Each row of a before or after table is a point. One or more steps were done to the points. Then noise was added and the rows were shuffled. The steps act on how far a point lies along the listed directions, d1 being the first. What was done? A step turns or swaps two directions, mirrors them in a line or flattens them onto one, adds a multiple of one to another, or multiplies one. Angles are multiples of 10 degrees, from the lower direction toward the higher: turns from -170 to 170, lines from 10 to 170 but not 90. Use the fewest steps. Two steps may share a direction if one is a turn and the other turns, adds or multiplies; they go together, in the order done. Otherwise the lowest direction goes first.

Directions:
(1): [-1.17  1.80  1.23]
(2): [-2.03 -1.41  0.13]
Before:
[[-0.02 -0.09  0.23]
 [-0.50 -0.38  0.11]
 [-0.16  0.04  0.14]
 [ 0.32  0.15 -0.37]
 [ 0.42 -0.34 -0.36]
 [-0.17  0.68  0.36]
 [-0.12  0.49  0.13]
 [-0.41  0.95  0.25]
 [-0.69 -0.34  0.39]
 [ 0.23 -0.78 -0.44]
 [-0.36 -0.32  0.50]
 [ 0.70 -0.35 -0.39]
 [-0.91 -0.05  0.33]]
After, 13 rows:
[[-1.52 -0.48  0.65]
 [ 0.99 -0.91 -0.91]
 [ 1.59 -0.97 -1.01]
 [-0.51  1.61  0.97]
 [-0.28  1.11  0.46]
 [ 0.67 -1.92 -1.10]
 [-0.89 -0.39  0.71]
 [-0.37  0.14  0.26]
 [-0.11 -0.06  0.28]
 [-0.94  2.15  0.98]
 [-1.05 -0.70  0.18]
 [ 0.78  0.14 -0.50]
 [-1.93  0.08  0.80]]
Steps: multiply d1 by 2.5; multiply d2 by 2

Directions:
(1): [-0.63  0.18 -1.58  0.89 -2.73 -1.02]
(2): [-0.40 -3.02 -0.80 -0.37 -0.29  1.44]
(3): [ 2.77 -0.78 -0.77  1.54  0.55 -0.79]
(4): [-0.82 -1.53  1.99  0.59 -0.05 -2.20]
(5): [ 0.21 -0.29 -1.46 -2.45  0.67 -1.87]
Before (12 x 6):
[[ 0.22  0.23 -0.74 -0.33 -0.06 -0.30]
 [ 0.13 -0.54  0.45 -0.11  0.41  0.09]
 [ 0.35  0.36  0.33  0.18  0.35  0.65]
 [-0.29 -0.39  0.93  0.63  0.03 -0.51]
 [ 0.10  0.15  0.25  0.15  0.27  0.52]
 [ 0.21  0.32  0.36  0.08  0.36  0.63]
 [-0.09  0.13  0.01 -0.17  0.12  0.15]
 [ 0.43 -0.19 -0.01 -0.05  0.45  0.54]
 [ 0.16 -0.26  0.72  0.25  0.58 -0.71]
 [-0.09  0.43 -1.00  0.61 -1.29 -0.35]
 [-0.02 -0.22  0.12  0.18 -0.03  0.60]
 [-0.19  0.01  0.75 -0.15  0.48 -0.11]]
After:
[[ 0.18  0.12  0.04  0.22  0.03  0.09]
 [-0.32 -0.05 -0.46 -0.45 -0.08  0.05]
 [ 0.19  0.02 -0.02  0.00  0.19  0.10]
 [ 0.32  0.18 -0.01  0.46  0.01  0.15]
 [ 0.41 -0.02 -0.45  0.30 -0.24 -0.10]
 [-0.17 -0.15  0.69  0.61 -0.06 -0.42]
 [ 0.51  0.32 -0.11  0.58 -0.27  0.15]
 [-1.30  0.64  0.35 -0.70 -0.18  0.69]
 [ 0.44 -0.38 -0.09  0.21 -0.11 -0.36]
 [ 0.53 -0.20  0.21  0.43  0.22 -0.29]
 [ 0.62  0.23 -0.01  0.54 -0.06  0.12]
 [ 0.09 -0.28  0.05  0.56 -0.24 -0.72]]
Steps: turn d1 and d3 by -100 degrees; flatten d2 and d5 onto the line at 60 degrees; multiply d4 by 0.7

Directions:
(1): [-0.82 -3.63  0.71 -0.37  0.41  0.52  1.35 -0.84 -0.91]
(2): [ 2.06  0.56 -0.48 -0.15 -1.44  2.06  1.82  0.69 -1.84]
(3): [-0.88 -0.70  0.59  1.78 -0.18  2.67 -1.55  1.83  0.81]
(4): [ 0.16 -0.33  1.88 -0.15 -2.23 -1.04 -2.14 -0.13 -1.99]
(5): [ 2.99 -1.60 -0.85  1.21  1.16 -1.19 -1.06  0.86  0.02]
(6): [-1.46  0.22 -2.57  1.67  0.38 -0.07 -0.65 -0.79 -2.35]
Before:
[[ 0.90 -0.33 -0.57 -0.48  0.38 -0.07  0.97  0.01 -0.37]
 [ 0.32 -0.71 -0.56  0.41  0.09  0.39  0.34 -0.19 -0.63]
 [ 0.45 -0.40 -0.52 -0.17  0.43  0.61  0.85  0.14 -0.08]
 [-0.03  1.93 -0.98 -0.14  0.85 -0.49  0.55  0.22  1.46]
 [ 0.77 -0.37 -0.49  0.05  0.15  0.42  0.53 -0.12 -0.28]
 [-0.33 -0.25  0.29 -0.41 -0.30  0.37  0.97 -0.31 -0.58]
 [ 0.74  0.53 -0.06  0.09 -0.06  0.15  0.32  0.38 -0.35]
 [-0.38 -0.03  0.13 -0.01  0.00  0.17  0.59  0.01  0.07]
 [ 0.10 -0.54 -0.16  0.05  0.36  0.06  0.37 -0.48 -0.38]
 [ 0.63 -0.31 -0.11  0.27  0.29  0.29  0.56  0.08  0.11]
 [-0.45 -0.26 -0.51  0.23 -0.11  0.77  0.77 -0.26 -0.64]
 [-0.30  0.10  0.31  0.11  0.50 -0.30 -0.13 -0.24  0.38]
 [ 0.94  0.14 -0.65 -0.08  0.34 -0.09  0.77 -0.17 -0.23]]
After:
[[ 0.08 -1.89  1.20 -0.73 -1.13 -0.07  0.01 -0.34 -2.03]
 [ 0.19 -1.68 -0.31  0.22  0.84  0.85  1.37  0.11 -0.08]
 [-0.10 -0.86  0.52  0.11 -0.21  0.25 -0.15 -0.37 -0.71]
 [ 0.27 -0.48  0.02  0.34  0.20 -0.05  0.18  0.28  0.01]
 [ 0.26 -1.62 -0.20  0.54  0.05  0.67  0.42  0.01 -0.81]
 [ 0.10 -0.88  1.20  0.07 -1.10  0.01 -0.40 -0.17 -1.21]
 [ 0.26 -1.34  1.06 -0.44 -1.20 -0.36 -0.07 -0.66 -1.95]
 [ 0.12 -1.43  0.92 -0.21 -1.08  0.37 -0.15 -0.45 -1.53]
 [ 0.08  0.87  0.23  0.30  0.27 -0.62 -0.71 -0.04  0.41]
 [ 1.57  1.01  0.70 -0.30 -1.24 -2.86 -1.94 -0.08 -1.06]
 [ 0.21 -0.61  0.53 -0.31 -0.37  0.13  0.69 -0.18 -1.05]
 [ 0.38 -1.73  1.10 -0.21 -1.11  0.17 -0.55 -0.01 -1.70]
 [-0.33 -1.28  0.55  0.16 -0.81  0.64 -0.11 -0.32 -1.27]]
Steps: turn d1 and d3 by 40 degrees; add 1.5 times d2 to d1; turn d4 and d5 by -140 degrees; multiply d4 by 2.5; multiply d6 by 0.7

Directions:
(1): [ 1.35 -0.42 -0.65  0.55  2.28 -0.65  2.84 -0.13 -0.13  1.93  2.00 -0.50]
(2): [ 1.57 -1.23  0.66  2.12  0.39  1.46 -0.06  2.52 -1.29 -1.31 -0.67 -1.74]
(3): [ 0.08  0.12  2.92 -0.72 -1.31  1.17 -0.87  0.94  0.57  1.49  2.82 -0.35]
Before:
[[ 0.37 -0.06 -0.54  0.09  0.86 -0.38  0.79 -0.26 -0.06  0.62  0.14  0.17]
 [-0.20 -0.01 -0.02 -0.23  0.00  0.08 -0.20 -0.35 -0.05 -0.27 -0.12 -0.14]
 [-0.08 -0.40 -1.01  0.52  0.45 -0.02  0.25  0.24 -0.51 -0.78 -0.96 -0.07]
 [ 0.34  0.01 -0.56  0.35  1.09 -0.29  1.27 -0.43  0.02  0.48  0.64 -0.15]
 [ 0.39 -0.36  0.07  0.42  0.32  0.27  0.01  0.55 -0.43 -0.12 -0.02 -0.29]
 [ 0.72 -0.29  0.56  1.15  0.27  0.46  0.06  1.00 -0.27 -0.19  0.47 -0.77]
 [-0.20  0.12  0.35 -0.53  0.05 -0.12  0.21 -0.41  0.51  0.55  0.88  0.05]
 [ 0.09 -0.33 -1.50  0.49  0.91 -0.64  0.83 -0.48 -0.28 -0.36 -0.58  0.05]
 [ 0.10  0.21 -0.60  0.31  0.37 -0.15  0.24 -0.23  0.55  0.18 -0.27  0.14]]
After:
[[-0.34  0.25  1.05 -0.87 -0.29  0.05  0.04 -0.36  0.68  1.02  1.64  0.10]
 [-0.11 -0.05 -0.08 -0.11  0.06  0.09 -0.17 -0.33 -0.12 -0.36 -0.31 -0.24]
 [ 0.57 -0.16  1.06  0.83 -0.05  0.55 -0.08  1.00 -0.06  0.16  1.13 -0.72]
 [-0.04 -0.47 -2.50  0.96  1.16 -0.59  0.66 -0.19 -0.91 -1.52 -2.33  0.02]
 [-0.12  0.33 -1.20 -0.09  1.19 -0.91  1.42 -1.27  0.24  0.58  0.40  0.32]
 [-0.13 -0.26 -3.44  0.62  1.73 -1.59  1.38 -1.39 -0.47 -1.16 -2.28  0.54]
 [ 0.03  0.25 -1.22  0.34  0.63 -0.45  0.39 -0.58  0.48 -0.08 -0.81  0.31]
 [ 0.04  0.18 -1.19 -0.22  0.98 -0.87  0.96 -0.91  0.09  0.63 -0.19  0.54]
 [ 0.27 -0.31  0.01  0.34  0.27  0.24 -0.01  0.49 -0.33 -0.10 -0.02 -0.24]]
Steps: add -0.7 times d1 to d2; multiply d3 by 2.5

Directions:
(1): [-2.00  1.61 -1.59 -1.63  0.64 -0.60 -0.88  0.58 -0.73  1.33  0.35  1.41
  0.07 -0.34  0.88 -2.64  2.30  2.32]
(2): [ 2.37  0.99 -2.16  0.02 -0.17 -1.91  0.05  0.12  0.00 -0.81 -0.59  1.20
 -1.82 -1.76  2.23 -1.16 -0.69 -2.46]
(3): [ 2.81  0.11  1.61  0.63 -0.26 -0.76  1.32  0.25 -4.01  1.07 -0.66 -0.81
  0.28 -0.05  0.95  0.06  0.77  1.85]
Before (8 x 18):
[[-0.97  0.46 -0.46 -0.52  0.15 -0.19 -0.38  0.02 -0.06  0.75  0.19  0.33
   0.55  0.17  0.12 -0.85  1.08  1.10]
 [ 0.27 -0.11  0.33  0.19  0.01 -0.16  0.25  0.17 -0.74  0.36  0.03 -0.15
  -0.01 -0.04  0.05 -0.07  0.39  0.40]
 [ 0.03 -0.03  0.54  0.21  0.04  0.13  0.19  0.00 -0.77  0.53 -0.18 -0.23
   0.21  0.53 -0.40  0.19  0.39  0.75]
 [ 0.43 -0.73  0.79  0.20 -0.01  0.40  0.12  0.03 -0.58  0.18 -0.02 -0.74
   0.93  0.70 -0.66  0.35 -0.16  0.74]
 [-1.68  0.46 -0.90 -0.53  0.57 -0.31 -0.74  0.27  0.37  0.20  0.22  0.56
   0.15 -0.14  0.19 -1.10  0.81  0.63]
 [-0.29 -0.42  0.00  0.22  0.18  0.35 -0.27 -0.05  0.38  0.08  0.37 -0.02
   0.17  0.05 -0.52  0.04 -0.10 -0.06]
 [ 0.23 -0.09  0.49  0.17  0.02  0.00  0.05 -0.06 -0.52  0.21 -0.27 -0.12
   0.06  0.02  0.29  0.38 -0.10  0.00]
 [-0.60 -0.72  1.25  0.17 -0.22  1.19  0.46 -0.05 -0.45  0.26  0.08 -0.60
   0.76  0.87 -1.18  0.96 -0.14  0.92]]
After:
[[ 0.40 -0.27 -0.37  0.30  0.10 -0.06 -0.18 -0.04  0.26 -0.10  0.19  0.18
  -0.21 -0.34 -0.03 -0.12 -0.30 -0.62]
 [ 0.23 -0.04  0.25  0.15  0.02 -0.19  0.23  0.19 -0.78  0.41  0.04 -0.09
  -0.03 -0.07  0.12 -0.17  0.46  0.48]
 [ 0.34 -0.20  0.61  0.28 -0.01  0.06  0.10 -0.10 -0.47  0.14 -0.29 -0.22
   0.08  0.06  0.23  0.58 -0.23 -0.14]
 [-2.15  1.25 -1.80 -1.19  0.80 -0.81 -1.08  0.53 -0.02  0.67  0.28  1.29
  -0.06 -0.51  0.85 -2.35  1.69  1.32]
 [ 0.79  0.30 -0.03  0.18  0.01 -0.47  0.24  0.06 -1.01  0.38 -0.38  0.10
  -0.31  0.02  0.30 -0.21  0.30  0.21]
 [ 2.18 -0.10 -0.13  0.54 -0.49 -0.46  0.84 -0.01 -0.94 -0.48 -0.56  0.09
  -0.77 -0.59  0.76  0.36 -0.98 -1.29]
 [-1.05  1.31 -1.51 -1.10  0.35 -0.91 -0.63  0.28 -0.49  1.10  0.17  1.09
   0.17 -0.37  1.02 -2.09  1.80  1.50]
 [ 1.99 -0.48  0.15  0.48 -0.18 -0.45  0.36  0.03 -0.79 -0.26 -0.38 -0.45
   0.12 -0.05  0.30  0.16 -0.72 -0.52]]
Steps: multiply d1 by 2; mirror d2 and d3 in the line at 100 degrees

Directions:
(1): [ 0.08  0.47  0.11  0.06  2.78 -3.55  0.66  0.35 -0.67 -2.72 -0.04  0.53
 -1.21 -1.80 -1.51  0.62 -0.27  0.94 -0.20  1.75  2.55  0.88 -0.13  0.92]
(2): [ 3.19  0.15  1.89 -0.06  2.75  0.15 -1.41 -1.36  1.73  1.65  0.24  2.85
  1.50 -0.18  1.19  0.43 -1.28 -0.01 -0.76 -0.49 -0.13  1.30  1.13  0.65]
(3): [ 1.03  2.41 -2.60 -1.26 -0.60  0.08 -0.34  0.42  1.55 -1.66 -0.28 -1.42
  1.95  1.64 -1.86 -0.83 -1.49 -1.24 -0.44 -1.64  1.13  2.57  0.74 -0.06]
(4): [-0.31 -1.16  1.65 -1.90 -1.66 -1.36 -2.33 -0.04  0.28  0.32  0.59 -1.66
 -0.16 -2.01 -0.65 -2.34  1.44  1.80 -1.23 -1.22 -0.24  0.77  2.60  1.43]
(5): [-0.54 -1.62  0.43  0.38 -1.37 -0.23 -1.05  0.86 -3.07 -0.35  0.04  0.93
 -0.45 -0.16  0.61  1.26 -2.80 -3.14 -0.47 -0.59  1.46  0.11  2.95 -0.40]
(6): [-2.38  0.97  0.85 -0.03  1.20 -1.27 -1.31  2.10 -0.70  0.84 -0.86 -1.40
  3.42  0.88  2.84  0.66  0.72  0.06  1.93  0.74  0.50  0.97 -0.06  1.21]
Before:
[[-0.15  0.24 -0.13 -0.05  0.29 -0.14  0.12  0.38 -0.10 -0.23 -0.36 -0.14
   0.62  0.00  0.05 -0.27 -0.12 -0.15  0.10 -0.03  0.27  0.31  0.18  0.02]
 [-0.09  0.05  0.50 -0.18  0.63 -0.12 -0.02  0.05  0.40  0.08 -0.38 -0.10
   0.14 -0.03  0.45 -0.24  0.62  0.83  0.24  0.91 -0.22 -0.16 -0.33  0.27]
 [ 0.32  0.01  0.12 -0.01  0.14 -0.13 -0.03 -0.15  0.36  0.31 -0.18  0.28
  -0.03 -0.20 -0.17 -0.27  0.33  0.43 -0.14  0.04 -0.38 -0.04 -0.10  0.32]
 [-0.30  0.00  0.34 -0.31 -1.03  1.42 -0.61 -0.16  0.49  1.38  0.07 -0.57
   0.76  0.41  0.98 -0.83  1.10  0.50  0.35 -0.48 -1.52 -0.67 -0.28 -0.05]
 [-0.36  0.34 -0.26  0.47  0.59  0.60  0.58  0.06 -0.44  0.29 -0.61  0.12
   0.37  0.97  0.41  0.83 -0.36 -0.74  0.59  0.25  0.36 -0.30 -0.62 -0.51]
 [ 0.80  0.39 -0.92  0.35  0.23  1.10  1.46 -0.87  0.94 -0.56  0.09  0.34
  -0.79  0.43 -0.69  0.38 -0.61 -0.36 -0.16 -0.08 -0.24 -0.64 -1.25 -0.55]
 [ 0.39  0.39  0.09  0.21  0.23  0.07  0.21 -0.30  0.79  0.49 -0.06  0.15
   0.57  0.12  0.62 -0.42  0.34  0.29 -0.07 -0.50 -0.14  0.36 -0.05  0.06]
 [-0.08  0.17 -0.08 -0.34 -0.14  0.68 -0.16 -0.32  0.95  0.18  0.30 -0.59
   0.45  0.34 -0.09 -0.60  0.69  0.55  0.31 -0.11 -0.60  0.03 -0.47  0.26]
 [ 0.48  0.08 -0.23 -0.55 -0.08 -0.31 -0.14 -0.44  0.63 -0.35  0.37 -0.32
  -0.37 -0.52 -1.00 -0.64  0.49  0.55 -0.60 -0.14 -0.03  0.37 -0.03 -0.04]
 [-0.07 -0.49  0.66  0.07  0.55 -0.89 -0.29 -0.11 -0.23  0.30  0.09  0.20
  -0.19 -0.67  0.59  0.09  0.21  0.50 -0.24  0.31 -0.03 -0.26  0.27  0.44]
 [ 0.61  0.35  0.37 -0.39  0.18 -0.55 -0.32 -0.18  0.53  0.04  0.19 -0.03
  -0.28 -0.28 -0.48 -0.44  0.50  0.89 -0.30  0.04  0.18  0.51  0.03  0.50]
 [ 0.02  0.05 -0.02 -0.22 -0.26 -0.50 -0.16  0.34 -0.01 -0.04 -0.12 -0.48
   0.61 -0.13 -0.30 -0.13  0.33  0.34 -0.06 -0.15  0.46  0.42 -0.11  0.29]]
After:
[[-0.14 -0.19  0.49  0.61 -0.08  0.45  0.08 -0.01 -0.08  1.01 -0.14  0.45
   0.62  0.28  1.50  0.12  0.06 -0.37  0.21 -0.40 -0.29 -0.10  0.17 -0.15]
 [ 1.56 -1.19  0.74 -0.34  0.10 -0.49 -0.36 -1.24  0.07 -0.28  0.82  1.20
  -1.84 -1.63 -1.35 -0.43 -0.29  0.27 -1.56 -0.17  0.19  0.01  1.05 -0.14]
 [ 0.70 -1.01 -1.85  1.03 -1.73  2.15  2.96 -1.51 -0.41 -1.39  0.52  0.81
  -3.92 -0.04 -2.21  0.64 -1.12 -1.24 -0.87 -0.03 -0.48 -2.43 -1.51 -1.90]
 [-0.16 -0.27  0.82 -0.22  0.31 -1.11 -0.80  0.59 -0.48  0.26 -0.15 -0.14
   1.04 -0.53  0.43  0.17  0.18  0.31  0.04  0.05  0.79  0.63  0.52  0.71]
 [-0.51 -0.61  1.18 -0.33 -2.41  3.40 -1.80 -0.16  0.59  3.77  0.03 -0.59
   2.21  1.39  2.94 -0.99  1.14 -0.24  0.63 -1.56 -3.07 -1.03  0.48 -0.24]
 [-0.66 -0.01  0.98 -0.03  1.10 -0.67 -0.35  0.55 -0.16  0.16 -0.52 -0.08
   0.66 -0.09  1.18  0.15  0.58  0.72  0.62  1.30  0.11 -0.03 -0.14  0.58]
 [-2.02  0.86 -1.21  0.68 -0.17  0.77  1.18  1.02 -0.99 -0.07 -0.98 -1.21
   0.81  1.79  0.63  0.99  0.18 -0.94  1.52  0.61  0.33 -0.66 -1.58 -0.75]
 [-0.72  0.22  0.20  0.06  0.60 -0.62 -0.12  0.87 -0.59 -0.16 -0.52 -0.25
   1.05 -0.01  0.65  0.02 -0.09 -0.23  0.46  0.29  0.56  0.39  0.29  0.26]
 [ 0.30  0.44  0.49 -0.21  1.65 -1.57 -0.37 -0.05  0.63 -0.06 -0.05  0.06
   0.61 -0.59  0.41 -0.07  0.42  1.09 -0.12  0.47  0.33  0.56 -0.05  0.87]
 [ 1.13 -0.40  1.26 -0.16  0.83 -1.10 -0.61 -0.46 -0.05  0.05  0.39  1.11
  -0.92 -1.07 -0.35  0.02 -0.11  0.68 -0.70  0.28  0.64  0.44  0.78  0.65]
 [-0.38 -1.09  1.02 -0.01 -0.77  1.24 -0.87 -0.26 -0.16  1.31  0.40  0.05
   0.33  0.19  1.13 -0.15  0.25 -0.21  0.28 -0.29 -0.98 -0.59  0.52  0.15]
 [ 0.54 -0.33  0.35  0.13  0.17 -0.08 -0.06 -0.29  0.12  0.41 -0.10  0.71
  -0.33 -0.37 -0.14 -0.09  0.07  0.24 -0.28  0.06 -0.38 -0.19  0.10  0.23]]
Steps: multiply d1 by 2.5; multiply d4 by 2; turn d2 and d4 by -40 degrees; mirror d3 and d5 in the line at 40 degrees; multiply d6 by 3
